Every row gives one point. Two turns around zero, p and q, are shown by what they do to some points. Write where each new point lands after one turn and then the other. Backwards means that the second turn is done in reverse. Each puzzle has new turns, and all numbers are rounded.

Turn p:
[41  5 26] => [40  9 27]
[26 15 29] => [23 14 32]
[ 28 -24 -13] => [ 33 -12 -18]
[-51  21 -32] => [-56  14 -27]
[-44 -17 -11] => [-39 -25 -16]
Turn q:
[ 38  14 -16] => [ 35  21 -16]
[-72  -5  -4] => [-71 -12   1]
[ 33 -19 -12] => [ 33 -12 -18]
[ 1 10 32] => [ 3  4 33]
Where do these land?
p, then q: [-23   3 -25] => [-27   5 -21]
p, then q: [-14  14 -32] => [-23  20 -22]
p, then q: [27 -9  3] => [29  1 -2]
q, then p: [-3 75  5] => [-27  59  38]
p, then q backwards: [ 13 -50  42] => [ 19 -49  41]
p, then q backwards: [  1 -33   6] => [  6 -33   5]

Turn p:
[ 14 -18  20 -21] => [ 13 -19  15 -25]
[ 52  45 -22  29] => [46 53  8 33]
[-27  14  16  22] => [-35  10  13  14]
[-26 -10  -9  33] => [-25 -10  -7  34]
[-33 -10  23 -53] => [-29 -18  -6 -58]
[ 19 -22 -27 -11] => [ 30 -17 -23   1]
Turn q:
[-38 -17  -9  -5] => [-41 -13   3  -2]
[ 27  -6 -11 -23] => [ 21 -11 -10 -27]
[ 50  61 -21  32] => [ 57  31 -49  33]
[-17   5  25  20] => [-10  16  22  22]
[-32 -51  14   6] => [-34 -33  40   3]
[  9   8   1 -30] => [  6  10  -6 -30]
Where do these land?
p, then q: [-23  -4  37 -12] => [-31   9  25 -21]
p, then q: [18 35 -7 14] => [ 19  31 -14  17]
q, then p backwards: [24 23 -6 18] => [ 22   5 -30   8]
q, then p: [  2 -97  18   4] => [-12 -81  48 -25]
p, then q: [ 12  -3 -15  -9] => [ 15  -8 -12  -5]
q, then p: [-45   3 -10   1] => [-42   0 -18   8]
q, then p: [ 12  42 -18 -16] => [ 20  32 -33   0]

Turn p:
[ 32  42 -22 -15 -16  22] => [ 25  23 -22 -21  18  43]
[-38 -37 -32 -16   7 -17] => [-17 -22 -19 -21   3 -53]
[-41 -18  -9 -32 -30 -49] => [-12  12 -24 -27 -45 -53]
[ 13 -27  22 -10  18  16] => [  4 -34  28  -3  -4   8]
[ 32  19  -4  24 -23  28] => [  9   4 -20  20   9  48]
[ 21  21  10  21   9 -21] => [23 23 11 28  2  2]
[-19   0  36  28  35  22] => [-33  -5  46  25  17   6]
Turn q:
[ 12  12  -9 -28 -11  26] => [ -1   8 -13 -28 -30   7]
[-13  32 -11  22  60  -8] => [10 39 -4  0 56 27]
[ 16 -53  10  -5 -14  25] => [ -3 -51 -25  12 -25   5]
[-25  17   1  -2   3   6] => [-18  15  14  -7   5  13]
[  0  15  23 -24   5 -18] => [  6  -5  20 -31  12 -10]
[ 16   5  -9 -18   2  25] => [  6   4 -20 -19 -19  12]
[-28 -63  -9  11   2  15] => [-41 -39 -27  35   5   7]
[ 18   9  11  29 -18  26] => [ 23   1  10  21 -28  23]
[  3  27  -6  15 -29 -97] => [ 19  30  47  16  25 -83]
Where do these land?
p, then q backwards: [ 28  22 -52  40  44 -20] => [ 22  -1 -15  45  48 -54]
q, then p: [-21   2  51  -9 -11  12] => [-25 -30  27 -10 -30  12]
p, then q: [-18 -24 -17  26  42  11] => [ -6 -19  -3  18  55   1]
q, then p backwards: [ -5  12  19 -40  -8   3] => [-15  -6   9 -42   3  10]
q, then p: [-16  19 -46  47  10 -26] => [ 0 52 11 38 38  0]
p, then q: [  5 -17  10 -37 -26 -12] => [ -8 -11  -2 -13 -37 -29]
p, then q: [ 26  -9  24  -9 -28  -7] => [  7  -9   0  10 -45  -3]
p, then q: [  1  -5   9 -18 -24  38] => [-32 -12 -16 -11 -25  17]

Turn p:
[-11 -40  49 -22  22  14   8 -50] => [-51 -52  12 -23  27 -24  -1 -22]
[-22  -1  26   9   5   7  -6 -12] => [-27  -2  17   9  10  -1 -10 -12]
[37 49 -1 19 -9 -5 12 -4] => [ 45  28  15   6   4 -11  22 -27]
[ 50  -9   1  -6 -45 -25  21 -21] => [ 46 -40  11  -3 -32 -20  27 -15]
[-33  -6 -35  -1  22  30 -38 -23] => [-27   8 -49   2  14  24 -37 -20]
[ 23  22 -14  37 -27 -21  73  17] => [ 25  26  13  23 -36 -14  76   2]
[-28  -2 -18  -9   5  60 -54  38] => [-15  20 -14 -14  18  76 -44  12]
[  4  41 -19  -5 -46 -52  22  35] => [ 44  37  21   8 -63 -20   6  22]
[-16  -9 -14 -44  46 -11  -4  43] => [-13  20 -21 -35  15  -9 -18  60]
[ -3 -45  25  21  27   2 -34 -24] => [-24 -45  -5  27  42  -2 -21  -1]
Turn q:
[ 45 -32  -7  -3  35  -2 -64  -3] => [ 55 -28 -14 -30  27  10 -52  -1]
[ 79  20  18 -50 -48 -49  -7 -27] => [ 28  47  27 -60 -72   5 -40 -29]
[-24   3   5  32 -30  43  27  12] => [-20  -2  17  50  -7  22  28  27]
[-41   0 -32   2   5  10 -20  41] => [-13  -8 -36   2  24 -11  14  50]
[ 21 -30 -34 -16  34   7  23  -4] => [ 29 -34 -27 -16  -2   8  29 -25]
[-45  29   5   6  48  32  14   2] => [-14  16 -13  29  59  -5  36 -10]
[-27  20 -37  43   9   0  21  -5] => [-10  -4 -33  52  -3 -26  16  -2]
[-12  20  33   1 -25   9  12   8] => [-21  26  33  10  -3   5   8  12]
[ 51 -23  41 -14 -23 -63 -12   7] => [ 16  -8  52 -54 -37 -27 -41  -8]
[-46  -9   7  -2  -5  13   7 -31] => [-49  -6  -7  14  13  19   2 -15]
Where do these land?
p, then q backwards: [-10  44  45 -42  -3  -3   3  22] => [ 20  13  58 -27 -16 -30 -13  18]
p, then q backwards: [ 58  35 -19  54  25  -7  33 -49] => [ 11  42 -22  14  82   8  52  -4]
q, then p backwards: [ 14   6  -5  -6 -33 -11   4  40] => [ -2   0  -4 -22 -13 -26  23  35]
p, then q backwards: [  3  13 -52 -19 -38  33  -1  -4] => [ 36  -3 -37 -40 -17  10   4 -33]
q, then p: [-27   7  23  21  44  -8   2  17] => [-16   5  -5  19  29 -45   5  22]
q, then p backwards: [-32 -38   0  15 -32   8 -20 -16] => [-37 -48   9  -1  -7  10 -24   4]
p, then q: [ 44  -7   7  34  27  27 -10 -12] => [ 33 -28  -7  15  23   1  18 -44]
p, then q: [-16 -68  26  13  19  20  20   3] => [-35 -53   1   7  30  -3  41  14]
p, then q backwards: [-34   8 -26 -68  -9 -59 -32  -1] => [ 22   5 -26   7 -42 -72 -54   5]

Turn p:
[-24  18  81  -2   9   8 -26 -15  -1  10  -9] => [-49   9  34 -28  12  30  -3  -5   6 -46 -33]
[ 34 -17 -18 -14  23 -13   2  -9  22  -6  20] => [ 29 -19   2 -10  11 -25   9 -28  -1  -1  28]
[ -7 -26 -13  27  33  -4 -32 -21 -49 -16   6] => [ 12 -11 -26  22 -18  -4 -20 -29 -45 -34 -26]
[-25 -24 -11   0  -4  10 -20  10  11 -25 -10] => [  3 -21 -21   1 -26   5  -6  22   8 -23   8]
[  4 -20 -19  28  -8 -12  -4 -20  11  16 -13] => [ 24 -23   8  27  -5  -1 -10  -8  16   8 -19]
[-19  49 -21  27   1  20 -22   4  -5  15  -9] => [  6  47 -27  13   5  19 -25   1  25  -3 -20]
[ 22  18  12 -13   2 -18  26  -2  -3  -7 -21] => [ -7   1   7 -19  25 -25  14   9  -5  20 -15]
[ 36 -25  -5  28 -19   1  16 -18  -3 -25  12] => [ 24  -7  15  17 -30 -27  36 -11  -8   6 -11]
[-27 -24   2  10 -12  33  58   0  14 -15   9] => [-20 -16 -11  35  -7  17  59  19   8   7  17]
[-24  33 -14  27 -12 -16  22  97   6  35   1] => [ -8  53  14  47  29  -1 -38  69   8  16  40]
[ 47  -8  15 -34   0   4  -3 -12  -3  18  -9] => [ 23  -9  27 -43  13   7  10 -13 -17  17  -4]
[-16  24  -9 -83 -15 -14 -15 -14   1  -1  25] => [-37  -5 -19 -61 -10   5 -23 -26   5  34  36]
Turn q:
[ 29  38 -15  19 -18 -16 -40  -5 -15 -24  12] => [ 26  44  -5   3   3 -27 -26  -5   5 -44  10]
[ 19 -26  18 -19  -8  -4  21  11   5  10  29] => [ 17 -28   1  -5   2   3  28  10   8  10  34]
[ -8 -25 -67  -8  -4  10 -27  -4 -11 -38   0] => [  4   0 -43  27 -35   8 -36 -42 -22 -13  10]
[ 19  20 -33  15   6  -1 -62   8  -6   8  20] => [ 22  27 -20  19  19 -12 -55  14 -13 -20  16]
[-27 -10  19  18 -26  30  18  10  -8  -2  11] => [-30  -5  21   3 -38   6   7  21  13   5  14]
[-34 -26  35  12   2  -4  12 -37  -5  10 -49] => [-30   0  37   7  -8 -20  20 -20  -7  47 -37]
[ 24 -10 -63   4 -17  23  26  -9   2   5  -8] => [ 31  21 -29   5 -36  48  -4 -14  -1  14  -1]
[ -1 -13  -8 -29 -28  -6  18   5  26   7 -42] => [ 14 -20 -11 -36 -20   2   0 -20  16  32 -24]
[ 25   6  25 -58 -17  15  18   5  -7  11 -30] => [ 35 -37  38 -44  -4  14   4 -15   3   4 -12]
[-29  32  32  13  11  -8   6 -27  10  13  21] => [-41  23  25  -6  37  -1  11   6  17   1   7]
[-33   2  25  18  28 -24   7  24 -25   4  20] => [-41  -3   1   0  15 -19  24  31 -31 -14   7]
[ 16  12  33  15  73 -14   3  19  37  -3  14] => [ -7 -22 -14  28  67  -1  27  34  13 -21 -26]
Where do these land?
p, then q: [ -2  26  47  -1   9 -20 -12  32   8   7  38] => [-47  -4  21  -8  31 -22  -1  -6  12 -41  12]
p, then q: [-27   5  23  24  13 -30  29 -35 -33  18  -7] => [-41  18  15  22  -5 -13   1  -3 -29  28 -44]
q, then p: [ 74  -3  17  11  -5 -23  -8   0 -26  12   1] => [ 22  28  35 -13  25 -51  21  -4 -28  11  -2]
q, then p backwards: [ 24  35  12 -15 -47  19  35 -10 -21 -12  25] => [ 24  -5  30 -10 -16  40 -33  12  41   1  31]
q, then p: [  7  -2 -27  18 -15  49 -12   1 -12   7  16] => [ 15  43  14   1 -38  15  -2   4  13 -16   0]
q, then p: [-39  -4 -19  40  20   7  -3 -55  42 -12  26] => [-11  18 -32  51  19  22 -12 -21  59 -20 -13]
p, then q: [-23  -5 -13   1   1 -21   1  29  -8 -29 -11] => [ -7   2 -36  -7 -14 -23 -11  13 -19 -10  11]
q, then p: [-20  -2  -7  -8  20  20 -27 -26  33 -26 -27] => [ 14 -31 -10   8  -3  13 -16 -10  32 -28 -40]
p, then q: [ 23  -1 -27  -3  36  14  14  13  14 -10  10] => [ 22  13 -22  13  19  22  26  -3  -9 -21  15]
q, then p: [-28 -23  20 -12  13 -27  10   8 -11   7 -23] => [-22 -33   1  13  14  10 -13   7 -28  22  -8]
p, then q: [-12 -14 -16 -15   0  -4 -10 -46 -22  40  42] => [ -6  30  42  34   0  12 -20 -24   0  38  22]
q, then p: [-26 -20  56 -21 -23   8 -20  19  26  -8 -10] => [-17 -59  40   4  -5   0 -23   9  11 -16  22]
p, then q: [ 19  14 -34  14  -8  11 -14  24 -18   5 -46] => [ 50   2 -12 -15   1   0 -26  27 -13 -14 -25]
q, then p: [ 31  -5 -32 -33 -13  -1  15  46  29   2 -35] => [ 61 -30  -6 -34 -14   6   5  16  -5  34  12]
